Each row of a before or after table is a point. The points were changed in one or more steps. Then noise was added and the rows were shuffled. The steps act on columns, c1 being the first. What was done? A step turns or swaps two columns, mirrors them in a line or flattens them onto one, adds a multiple of one to another, or multiplies or shifts one. Angles are multiples of 10 degrees, from the lower column toward the higher: turns from -170 to 170, lines from 10 to 170 but not 90. Use the fewest steps. Two steps may share a column if one is a turn and the other turns, adds or multiplies; they go together, in the order done. Otherwise the lowest column goes first.

Before (13 x 2)
[[-42 -21]
 [-27  48]
 [ 24  19]
 [ 41  40]
 [-38   1]
 [-26 -11]
 [ 30 -34]
 [  9 -21]
 [ 18  15]
 [-27  42]
 [ 42  -7]
 [ 42 -14]
 [ 60  -6]]
After (13 x 2)
[[ 16 -40]
 [ 31  -5]
 [ -9 -20]
 [ 23  -4]
 [ 34 -50]
 [-25  13]
 [-25  30]
 [-43  20]
 [ -8 -44]
 [ 58  -5]
 [ 19  52]
 [ 16  48]
 [ 23 -37]]
Steps: turn c1 and c2 by -50 degrees

Before (8 x 6)
[[-10  -7 -10 -11   3 -31]
 [ -6  20  16  -7  -5   3]
 [-21 -17  23   2  -9  17]
 [ 13 -24 -27  20   6  17]
 [-21  -7   2  17   5  -9]
 [ 14 -19 -24   7  32 -18]
 [ 33  -2  14  17 -17  15]
 [ 19   7  14  16   5  13]]
After (8 x 6)
[[ 34  26  59 -19   1  17]
 [-20 -20 -33   4  -2   5]
 [-45   6  -4 -16   1  14]
 [ 25   7  13   9   3 -34]
 [-22  16 -56  -1  -1  17]
 [ 12   8 -14 -10   0 -12]
 [-37  -2 -16 -22   1  14]
 [ 30  20  56  -2   1 -18]]
Steps: multiply c3 by 2.5; turn c1 and c3 by 140 degrees; turn c2 and c4 by -170 degrees; multiply c5 by 0

Before (9 x 9)
[[ -4   7   2   7  -8   0  -3 -11  -1]
 [  4  18  -3   4 -13 -11   6  16 -10]
 [  3   8  -5  -7   6 -11  -3   2   9]
 [  3   4  -5  -4  -5   4   5  15   7]
 [  1 -10 -11   5   9   7  -8  14   0]
 [ -4   7  12   9   4   4  -9  -6   4]
 [ -7  -1   6  -2   0   3   5  -1  -3]
 [-15 -11   4   4  -8  -6  -8   3  20]
 [ 11  12   9   7   4  -6   9  -6   2]]
After (9 x 9)
[[  2   5  16   0  -5  -9 -13  -2  21]
 [ -7  18  14   6 -13   4 -21  -6 -30]
 [  5  12 -10  12   4  -2 -27  -5   6]
 [-11   8 -10   2  -8   3   8   5  -3]
 [  1 -10  17   5   9   1  25   3   1]
 [ -7   7 -11   4   4   4  25  -8  12]
 [ 10   7   4  -1   5  13   4   3  27]
 [ -2  -1  -3  -5   1  -8 -14  -4  -8]
 [-17 -12   1  -9  -9  14  21  -4  60]]
Steps: turn c1 and c4 by 50 degrees; add 0.5 times c5 to c1; turn c3 and c8 by -120 degrees; multiply c7 by 3; turn c6 and c7 by 160 degrees; multiply c9 by 3

Before (10 x 14)
[[-21   8 -42  18 -28  20  28  35   0  -5  -9 -20  11   5]
 [-22  17  13  10  19  14 -20  16 -43  29 -32  15  17  26]
 [ -3 -21  28  -2   8   3   9  28   8  -4   6  -9  25  34]
 [  9  -5  31   3  16   3  29   6   0  11   2  19 -14   4]
 [-20 -13  10  16 -22 -17  -8 -35  19 -25   0  16  29   0]
 [-31   9 -29   3  26 -19  19  19  20  12   0 -17  -7  -4]
 [ -1 -18 -14 -10  -2   1   2   9  -9   4 -42 -31  36  11]
 [-28 -26   5   0  16  25  14 -18  16 -16  -4  23 -35 -16]
 [-37  -3   1 -25  -5  12 -22  -1 -18 -22  -1 -21  11   9]
 [-20   4  22  13  -3   1  -3  24   9  -2   4   3  16  -7]]
After (10 x 14)
[[-49   8 -27  25  22 -14  24   1  19  11  -5 -16 -11  -5]
 [-32   5  23  24  -3   1  -4  12  11  -3   2   2  16  -5]
 [-34   4 -37  43 -31  19  35  -6   0  -3  -7 -20  11   4]
 [ 16  -3  32   1  14   5  36   5   0  12   1  22 -11   4]
 [-46 -23   3 -17  15  28  21  -7  13 -12  -5  20 -35 -18]
 [-62  -7  -4 -14  -7  13 -29  23 -23 -19   1 -23   9  10]
 [-33  16  19  16  22  14 -26   3 -43  30 -32  16  17  25]
 [  1 -21  26  16   4   1   8  26  10  -2   7 -13  28  38]
 [-32 -13  17 -23 -23 -14 -10 -27  20 -23  -3  10  28   5]
 [ -4 -18 -15   6  -5  -2   3   9  -9  -2 -42 -33  38  14]]
Steps: multiply c1 by 1.6; turn c3 and c4 by -20 degrees; turn c4 and c8 by -60 degrees; multiply c7 by 1.3

Before (10 x 24)
[[ 23   1  -1  -7 -14  11  22   4 -35  18  19  11 -10  11  -2  -4 -15  17
   24 -18  27  -1  10 -16]
 [-11   3 -12  -6 -11  26  -3  18 -17  -9  -4  20 -20  12 -24 -18  21  15
  -10   3   7 -13   0   3]
 [  4  13  -4  27   3  -8 -13  -5 -10  32 -11  11  11   0 -13   7 -22 -26
    4  12  -6 -10  -2 -26]
 [ -3 -31  10   3   2  18 -20  17 -30  -1 -18 -19 -21  18   4   4  -1   0
    7  -1 -10 -16  28 -10]
 [ 16   5  24   9 -11 -18   5  -1   3  22  18  12  -1  -2   8  12  10  -2
    0  23  18  18  26  -4]
 [ 23 -14  18   2 -22  29   5  14  -2  15 -17  -4   6 -25  16 -27  17 -14
   18 -15  18  15  13   9]
 [  1  -4  11  25 -16   8 -15  12   4  18  22  -6  14   8   7  16  12   4
   12  18  26  11  36  14]
 [ 14  -5 -11  10  12 -13  10  10   7  -6  16  16  20  14  -7  10  -7  -4
   13  19   8 -25  10   3]
 [ 18 -30  26   2   1  27  17  11   3  10 -22 -21  14 -23 -12 -25  15  13
   32   0  14   2  18   4]
 [ 12  -5  14   0  23 -14   5 -18  -3 -10   2  -8 -17 -22   3  -1 -11  13
   12  -7   6   8  -1 -12]]
After (10 x 24)
[[-11   3 -13   2  -6  26  28  17 -16 -13  -4  18   9   6 -25 -18  23  24
   -9   7  -6 -12   2   3]
 [ 19   6  26 -15 -15 -20  36  -1   3  17  17  13  29   2   7  14   9  36
    1  17 -29  19 -18  -5]
 [ 16 -31  25  -2  -7  25  47  10   1  17 -22 -21  45 -19 -15 -25  14  42
   33  -5 -21   2 -12   3]
 [ 10   1  -2 -21 -20  10  53   4 -34  -1  18  11  20   7  -1  -4 -15  61
   23 -22 -28  -1   0 -17]
 [ 16  -5  12  13  17 -15  36 -18  -2   4   2  -7  13 -17   2  -2 -12  20
   12 -13  -7   8   3 -13]
 [ -2 -32  10  -3   3  17   8  17 -29  -7 -20 -20   9  17   4   4   0   1
    6  -1   0 -15 -30 -12]
 [ 23  -5 -11   8   8 -14  40  10   5   0  16  16  52  18  -8  11  -6  12
   12  12 -10 -24  -7   3]
 [  7 -15  20  -5 -30  31  34  17  -2  20 -15  -3  35 -21  15 -29  17  18
   19 -20 -22  14  -6   9]
 [  8  12  -4 -17   1  -8  17  -5 -10  34 -12  11  41  13 -12   6 -21 -34
    3   9   6 -11  -3 -28]
 [  2  -3  10  -5 -15   7  16  13   3  24  22  -6  44  18   7  16  12  58
   12  18 -37  11 -25  14]]
Steps: turn c1 and c5 by -20 degrees; turn c1 and c20 by -20 degrees; turn c4 and c14 by 30 degrees; turn c4 and c10 by 60 degrees; shift c7 by 30; shift c13 by 30; turn c21 and c23 by 160 degrees; add -1.5 times c21 to c18

Before (8 x 64)
[[  0   7 -18 -25  -7   1  -6   2  -7  -3   1  -4   7   4  14   0   6  -4
   19  -9 -20  -8   3   2  12  -5  14  -8 -21  -2 -33   8 -23  12 -15  -1
   -2   2  12   3  -5  22  16   6  13  -5   3  -9   7   1 -30  -5  -6  13
    3 -18   7  -7  -4  -3   4   2   6   1]
 [  1  11 -16 -18  -5  17 -21  14   1  -4   1   0  10  -5   4  18 -13  -2
   10  -8   5 -16   9   5   7 -19   5 -22  -6  -9  -6  -4 -13   9 -14  15
    7  -1  22  11 -17  27   6  -3  10  -6   4 -16   1  10 -25   2  -8  -7
   -2 -11  11   4  -7 -24  20  -2  -5   6]
 [ -4  10 -25 -19  -2   3  -9   9 -23   8   0 -12  10  -1  27   1  19   2
   26   4  -7 -10  20  -3  11   6  13 -12 -20  -7 -11  -2 -18   3 -15  12
    2   4  27  14 -20  22  15   6  16  -5  -2   6   6  13 -19  -8  14  19
    8  -1  -6  -5 -17 -11  15   3  -2  -2]
 [-12  14   7  11  10   2 -20   0 -11 -17  -8  -8 -11   2  -1  -9  -8  21
  -12  12   2   6  11   2   0   9   2   7  11   5  12  15  17  16  17 -10
   -8 -14  -3  -8   7 -14  13   0  -5  -8 -45  -7  11  -8  32 -12  18  -6
   13   9  -8 -18  17 -20   1  -1   8  -2]
 [-19   6  -9   3   7  -1   5  -7   0  -3  -6 -16   1   2 -13  -6 -21  22
   -2  13   7  -2   2   7  10  -6  -7  17   8   7   2  19   2  15   2 -21
   -9 -15  -3   6   9   0  36  -8  -7  -2 -13  19 -25   3  31  -9  24   6
    3   0 -12 -10  12 -10  -8   4   0  10]
 [ 14   6  10 -27   1 -16  20  -3   6  17  11  23  -5  25 -23 -16 -22  22
   16   5   1  10 -60  -5  19  18  -9  -8  16  -1  -1  22  21 -22 -13  -7
  -14  -8  -6   4 -28  -2  10   0  17  27  -8  11 -27  -6   9  -6  -2 -20
  -19   9  13 -11   4  30  -4  -7   0  -4]
 [-24  15 -33  17   2  -2   0 -12   6  15  -1 -11   5  -1  -3 -14  -8  14
  -11  -7  10  -6   9  -5  -2   5  -3   9   7  -3 -12  23  13   9  13  -4
   -4   9 -11  -6  20 -10  11 -15 -11  -9 -26 -14 -18   8  40   7  -4   8
   -9  -6 -16   5   7  -3  -9  -3  -4  -5]
 [  1  -4 -35 -17  -6   4  -7   1  -5   2 -15 -12  24  -3   3   1   7 -14
   13 -13   7 -18   3  -8  17   2   8 -19 -24   3 -18   0  -4   2 -11  10
    8  -8  16  13   6  13  -2   4  -1  -2  -1 -16  -1   1  -9  -1   8   4
    4  -8  10   3  -6  -2   9   1   2   6]]
After (8 x 64)
[[ -3   9  26 -19  -2   6 -10  10 -23   8   0 -13  11  -2  26   2  19   3
   16   4  -7 -10  21  -3  11   6  13 -13 -20  -7 -11  -3 -19   0 -15  12
    2   3  27  16 -21  23   1   5  17  -4  -2   5   7  13 -18  15  14  20
    7  -1  -6  -6 -10 -10  15   5  -3  -2]
 [-20   6  -1   3   9  -2   5 -10  -1  -2  -6 -15   0   3 -12  -7 -21  22
    4  13   6  -1   1   7  10  -7  -8  18   8   7   2  19   1   0   2 -21
   -9  -4  -2   6  10   1   2  -8  -7  -2 -14  18 -24   4  30  -7  25   5
    4   1 -14  -9 -14  -9  -9   9   0  10]
 [  2  -4  25 -17  -6   4  -8  -2  -4   1 -15 -11  24  -1   2   2   8 -15
    6 -13   7 -18   5  -9  16   2   6 -19 -23   4 -18   0  -4   1 -12  10
    7  -1  16  14   8  14  -1   4  -1  -3   0 -15   0   1  -9   8   7   4
    5  -8   9   4 -24  -1  10   2   2   6]
 [ 14   7  -7 -27   1 -17  19  -4   6  18  11  25  -3  24 -22 -15 -22  22
   11   5   2   9 -59  -6  19  18  -9  -8  16  -2  -2  22  21   0 -14  -7
  -15   0  -6   3 -28  -2  -1   0  18  26  -7  11 -28  -6  10   9  -2 -19
  -19  10  12 -10   6  30  -3  -5   1  -5]
 [  0  11  14 -16  -6  17 -20  12   0  -4   0   0  10  -5   4  18 -13   0
    3  -7   5 -16  10   4   8 -18   6 -23  -6  -8  -6  -4 -13  -1 -15  15
    8   4  22  11 -18  26  -1  -2   8  -4   4 -16   0   9 -24   7  -8  -8
    0 -10  10   4  -8 -24  19   0  -5   5]
 [  1   7  11 -26  -6   0  -6   2  -6  -3   1  -5   7   4  14  -1   6  -4
   12 -10 -19  -8   3   3  12  -6  14  -9 -21  -2 -33   8 -22  -1 -15  -2
   -2   1  12   4  -4  22   0   8  13  -4   3  -8   8   1 -30  11  -6  12
    4 -19   9  -8 -15  -3   3   5   6   0]
 [-25  15  17  17   3  -2   0  -8   6  15  -1 -11   5   0  -3 -14  -8  14
   -8  -7  10  -6   9  -6  -2   4  -4   8   8  -3 -13  23  13   0  13  -5
   -4  -3 -11  -6  20 -10   0 -15 -12 -10 -25 -15 -18   8  40  -4  -3   8
   -8  -5 -16   5 -30  -2  -9  -1  -4  -5]
 [-12  13 -18  11  10   2 -19  -4 -12 -17  -8  -6 -10   2   0  -8  -8  21
    2  12   3   6  12   3   0   8   2   6  12   7  14  14  16  -1  17 -10
   -9  -1  -4  -9   7 -14   0   1  -4  -8 -45  -7  11  -7  32 -16  17  -6
   13   8  -8 -18  -5 -21   2   2   8  -3]]
Steps: add 0.3 times c27 to c59; turn c3 and c59 by 130 degrees; flatten c8 and c38 onto the line at 20 degrees; turn c19 and c52 by 50 degrees; multiply c19 by 0.7; multiply c34 by 0; flatten c43 and c62 onto the line at 80 degrees
